Every row gives one point. Each copy is the shape, with its points in the same order, stretched, turned, moved and blurred by noise. Some copies are also mirrored. Which?
In the rows, zero is written as 128.

Shape:
[[144 106 132]
 [160 137 123]
 [155 154 111]
 [140 150 101]
 [127 146 120]
 [118 128 187]
 [135  76 147]
 [128  50 144]
 [139 136 103]]
Copy 1 (9 x 3):
[[137 107 107]
 [155 140  99]
 [149 154  90]
 [129 152  90]
 [115 144 109]
 [131 121 177]
 [138  66 123]
 [119  45 124]
 [124 142  81]]
Copy 1 is: only turned
Copy 2 (9 x 3):
[[143 113 133]
 [166 141 128]
 [166 158 115]
 [151 155 103]
 [138 156 121]
 [123 140 186]
 [129  87 145]
 [116  64 142]
 [148 144 105]]
Copy 2 is: only turned

Shape:
[[ 97 113 105 117  96 142]
 [ 97 138 133 142 140 116]
 [107 159 180 146 119 144]
 [143  96 140 113  81 130]
 [130 129 145  95 112 128]
 [ 96 107 175 145 138 136]
 [148 112 154 195 121 183]
 [148 139 114  82 109 170]
 [125 158 148  85 128 103]
 [128 136 101  77  87 121]]
Copy 1 (10 x 6):
[[120 146 160 145 103 119]
 [ 84 123 122 132 143 105]
 [ 66 106 107  98 106 137]
 [147 103 136 134  76 111]
 [133 120 130  98 109 111]
 [ 79  75 141 123 129 125]
 [ 94  81  96 167 102 185]
 [163 152 128 104 108 154]
 [123 133 114  76 129  87]
 [155 166 140 112  98  97]]
Copy 1 is: mirrored
Copy 2:
[[ 85 122 131 105 113 155]
 [101  97 113 136 152 123]
 [135  48 107 133 125 128]
 [127 113 177 109 100 138]
 [129 102 149  89 134 128]
 [103  56 147 145 149 136]
 [148  77 129 187 118 183]
 [147 124 128  69 130 170]
 [135 101 130  79 152  99]
 [115 144 136  64 115 131]]
Copy 2 is: mirrored
Copy 3, 10 rows:
[[ 98 116 110 100  92 152]
 [ 91 121 112 133 146 125]
 [132  94  75 152 146 118]
 [142  93 137 112  86 133]
 [138 110 114  97 120 115]
 [110  68 114 142 156 129]
 [153  96 117 186 144 187]
 [159 134 101  75 110 153]
 [127 129 107  93 135  83]
 [122 142 115  71  82 120]]
Copy 3 is: mirrored

Shape (14 x 8):
[[131 155 123 142 142 136 122 139]
 [141 151 119 133 147 130 151 114]
 [113 119 123 120 126 117 141 133]
 [126 154 152 137 146 137 125  84]
 [140 152 130 113 140 134 179 131]
 [143 121 125 104 144 131 122 130]
 [132 125 140 117 163 132 129 128]
 [141 132 137 137 145  98 147 138]
 [147 141 165 136 130 140 120 122]
 [128  14 123 134 160 118 160 136]
 [125 149 142 117 137 133 142 135]
 [135 137 142 141 130 118 125 137]
 [144 140 127 129 132 105 129 102]
 [123 156 146 133 147 102 123 131]]
Copy 1 (14 x 8):
[[126 149 128 139 156 124 118 139]
 [144 140 125 137 151 117 145 116]
 [120 108 112 122 140 117 135 134]
 [117 148 135 130 142 126 125  83]
 [145 135 130 123 149 118 174 130]
 [136 106 130 113 163 140 125 130]
 [123 114 137 117 175 125 131 118]
 [141 112 138 131 147  89 130 134]
 [116 134 165 131 137 134 122 116]
 [116   7 110 151 175 118 150 120]
 [120 136 135 117 150 124 141 133]
 [122 125 142 137 140 112 116 136]
 [147 128 126 126 133 113 115 108]
 [122 140 138 119 150  92 114 127]]
Copy 1 is: only turned
Copy 2, 14 rows:
[[142 152 125 135 139 140 131 121]
 [168 140 134 123 133 129 153 102]
 [118 127 123 108 121 117 158 117]
 [140 144 169 124 138 144 127  75]
 [169 153 128  95 128 129 180 120]
 [144 114 124  95 140 118 127 131]
 [131 125 140 104 162 128 142 127]
 [145 147 141 129 140  92 153 129]
 [141 141 176 126 128 137 124 131]
 [108  38 136 126 170  81 195 145]
 [136 148 139 113 126 136 151 123]
 [127 146 143 133 123 114 137 134]
 [151 133 142 120 120  99 128 100]
 [124 168 139 120 139 106 128 117]]
Copy 2 is: only turned
Copy 3 (14 x 8):
[[125 136 117 143 137 122 122 148]
 [121 127 105 155 152 123 148 123]
 [125 110 121 122 119  99 149 132]
 [ 98 140 143 169 138 130 126 103]
 [138 108 118 152 153 133 172 139]
 [143 108 126 116 143 131 132 120]
 [120 124 138 119 156 134 135 123]
 [141 140 134 129 151 100 153 134]
 [140 147 153 151 129 140 127 125]
 [135 132 103  31 124 114 200  90]
 [126 115 139 145 138 126 142 143]
 [139 141 136 134 127 110 134 137]
 [134 129 125 151 140  98 132 103]
 [122 135 150 146 150  99 124 140]]
Copy 3 is: mirrored

Shape (12 x 9):
[[167  97  78 115 131 118 121  87  98]
 [133 120 165 110 154 182  92  97 157]
 [142 123 145 147 119 148  69 131 159]
 [ 77 182 101 155 106 105 170  99 129]
 [120 173 110 144 135  90 147 127 166]
 [ 98 159 117 154 143 111 116  75 149]
 [104  97 121 111 114  81 116 108 134]
 [130 113 118 113 142 174  80 136 130]
 [135 154 134 111  95 126 111 111 143]
 [128 153 151 159 133  81 128 116 123]
 [122 143 117 112 118 108 119 126 117]
 [107 139 103 150 112 126 180  93 137]]
Copy 1, 12 rows:
[[166 107 100  90 109 187 159  97 146]
 [150 157 158 146 110 165  87  74 147]
 [154 115 113 170  96 128  67 108 148]
 [153 184 122  95  73  79 167 150  90]
 [167 142 116 122  81  69 168 119 145]
 [149 159 133 103  72  85 133  85  96]
 [140 102 140  72 109 111 130 135 140]
 [157 142 100 126 141 172  73 106 156]
 [154 137 127 125  60 132 118 131 167]
 [111 129 123 139  74  89 159 113 131]
 [136 139 108  97 101 128 133 131 161]
 [177 163 138 114  97 122 185 137  99]]
Copy 1 is: mirrored
Copy 2, 12 rows:
[[167 116 109 121 142 101 185 100 140]
 [ 95 161  88 180 168 169 133  90 141]
 [134 146 110 151 137 146  71 104 126]
 [ 80 121 192 123  68  82 134 132 157]
 [102 163 155 114 107  75 109 141 158]
 [ 98 130 162 155 124  89 118  82 169]
 [111  98 108 148 150  70 119 133 119]
 [117 128 101 122 162 177 119 110 140]
 [102 145 109 134  96 110 109 116 115]
 [117 147 168 154 131  78 104 124 109]
 [100 128 130 114 126 104 123 129 118]
 [112 125 165 148  88  97 163 136 165]]
Copy 2 is: mirrored
Copy 3:
[[154 174  99 114 183 106 136  97 117]
 [133 131 132 131 100 143  59  55 127]
 [171 142 156 118 117 137  71 103 145]
 [138 143 102 169 106 130 197 140 143]
 [164 143 107 155  99  73 145 152 142]
 [138 181 125 170  96 104 134 101 157]
 [128 168 129  88 113 105 145 121 158]
 [143 142 119 137 147 158  64 101 132]
 [160 139 116 111 104 148 114 114 115]
 [137 155 156 134 107  91 145 121 123]
 [142 153 113 125 125 128 131 138 121]
 [139 125  94 148 131 117 187 119 147]]
Copy 3 is: mirrored
